Each row is a point. To make a cloud, some directions were put in groups of two or more. Within a group, all points are equally far from the middle, so they leave a hole (a ring in 2 directions, a hollow ball in 3). The other directions are filled evenly. Then the cloud was stretched, turned, moved and blurred a little. How many holes are there, and how many directions does each take, smallest first?

Cloud (19 x 3):
-0.029, 0.054, 0.043
0.004, -0.021, -0.076
0.037, 0.053, 0.036
0.059, 0.024, 0.017
-0.021, 0.076, -0.016
-0.006, -0.041, -0.009
-0.022, -0.005, -0.081
-0.039, -0.038, -0.026
0.052, -0.011, -0.040
-0.034, 0.073, 0.018
-0.021, -0.044, -0.037
-0.046, 0.042, 0.036
-0.048, 0.052, 0.031
0.028, -0.034, -0.007
0.016, -0.004, -0.075
-0.017, -0.009, -0.081
0.019, -0.034, -0.002
0.002, -0.024, -0.075
0.026, 0.023, 0.045
Holes: 1 (3)

Cloud:
-0.047, -0.043, -0.021, 0.052
0.012, -0.030, 0.041, -0.049
-0.020, 0.000, -0.083, -0.033
-0.016, 0.035, -0.066, 0.014
-0.077, 0.023, -0.005, 0.000
0.000, -0.063, -0.046, -0.029
-0.035, 0.066, 0.032, -0.013
-0.057, 0.017, -0.069, -0.002
0.012, -0.010, 0.080, 0.020
0.006, 0.022, 0.037, 0.062
-0.072, 0.025, -0.031, -0.016
-0.063, 0.015, -0.061, 0.013
-0.059, 0.020, 0.049, 0.018
0.005, -0.038, 0.041, -0.044
0.046, 0.027, -0.036, -0.026
-0.010, -0.049, -0.042, -0.049
0.047, -0.016, 0.061, -0.013
0.015, -0.012, 0.020, 0.065
-0.072, 0.023, -0.033, -0.013
-0.016, 0.074, 0.030, -0.008
0.023, -0.030, -0.068, -0.026
-0.010, 0.037, 0.062, 0.040
0.022, -0.058, -0.051, -0.012
0.011, -0.063, -0.049, -0.016
0.011, 0.013, 0.047, 0.058
0.014, -0.048, -0.009, 0.051
0.045, -0.015, 0.059, -0.022
Holes: 2 (2, 2)

Cloud (55 x 6):
0.025, -0.049, -0.049, 0.032, -0.039, -0.025
0.046, -0.022, 0.002, -0.037, -0.060, -0.009
-0.010, -0.040, 0.022, 0.013, -0.100, 0.001
0.049, 0.018, -0.060, -0.004, -0.011, 0.010
-0.018, 0.022, -0.057, 0.038, -0.061, -0.015
0.006, 0.039, 0.036, -0.018, 0.025, -0.059
-0.035, -0.049, -0.042, 0.017, 0.020, 0.025
-0.027, -0.011, 0.074, -0.014, 0.017, 0.023
0.038, 0.023, 0.063, -0.028, -0.006, -0.037
-0.002, 0.029, 0.016, -0.024, 0.010, -0.073
0.002, -0.066, 0.016, 0.068, -0.066, -0.003
0.016, 0.021, 0.027, 0.049, 0.053, -0.021
0.030, -0.031, 0.016, -0.057, -0.002, -0.051
0.033, -0.007, 0.037, 0.092, -0.015, -0.009
-0.003, 0.094, -0.027, 0.014, 0.054, -0.008
0.018, -0.058, -0.025, -0.035, 0.010, -0.053
0.012, 0.021, 0.030, -0.007, -0.071, -0.038
-0.024, -0.080, 0.041, 0.012, -0.017, 0.025
0.028, 0.094, 0.012, 0.031, -0.021, 0.015
-0.041, -0.002, -0.009, -0.040, -0.044, -0.055
0.003, 0.026, 0.006, 0.059, -0.003, 0.073
0.046, -0.027, 0.020, -0.003, 0.025, 0.033
0.000, -0.027, -0.029, -0.020, -0.068, 0.041
0.024, 0.004, 0.099, 0.030, -0.003, -0.006
-0.030, 0.024, -0.076, -0.016, 0.004, 0.046
0.012, 0.057, 0.079, 0.011, -0.031, -0.010
-0.003, -0.007, -0.076, -0.010, -0.031, 0.035
-0.018, -0.031, 0.014, 0.091, -0.011, 0.024
0.005, -0.042, 0.002, 0.015, -0.096, 0.000
-0.016, -0.024, 0.067, -0.031, 0.007, 0.032
-0.033, -0.007, -0.009, 0.054, -0.067, 0.053
-0.046, 0.090, 0.025, 0.021, 0.020, 0.013
-0.018, 0.050, -0.020, -0.003, -0.056, -0.038
-0.026, -0.016, 0.095, 0.034, -0.042, -0.005
0.014, 0.025, 0.026, -0.074, 0.022, -0.022
-0.030, 0.047, 0.047, 0.016, -0.039, 0.065
-0.018, -0.070, -0.033, 0.044, -0.021, -0.031
0.021, -0.045, 0.010, 0.066, -0.072, -0.014
0.036, 0.017, 0.068, 0.078, -0.048, 0.021
0.044, 0.022, 0.077, -0.003, -0.015, 0.039
-0.015, -0.072, 0.010, 0.050, -0.030, 0.037
-0.054, -0.002, -0.088, -0.002, -0.009, 0.017
0.002, 0.037, -0.004, 0.101, -0.012, 0.007
0.010, 0.010, -0.026, -0.053, 0.053, -0.049
0.024, 0.041, -0.036, 0.066, -0.030, -0.020
0.017, -0.036, -0.057, 0.028, -0.056, -0.008
0.043, 0.013, 0.035, 0.076, -0.057, -0.003
-0.039, 0.075, 0.002, 0.050, 0.037, -0.013
-0.032, 0.001, -0.039, 0.015, 0.049, 0.038
0.031, -0.012, 0.042, -0.019, -0.009, -0.064
-0.060, -0.015, 0.064, -0.005, -0.038, 0.019
0.024, -0.031, -0.002, 0.023, -0.090, -0.012
-0.019, -0.076, 0.056, 0.033, -0.060, 0.020
-0.008, 0.063, 0.071, 0.038, -0.044, 0.031
-0.071, 0.028, -0.024, 0.040, 0.026, 0.026
Holes: 2 (3, 3)
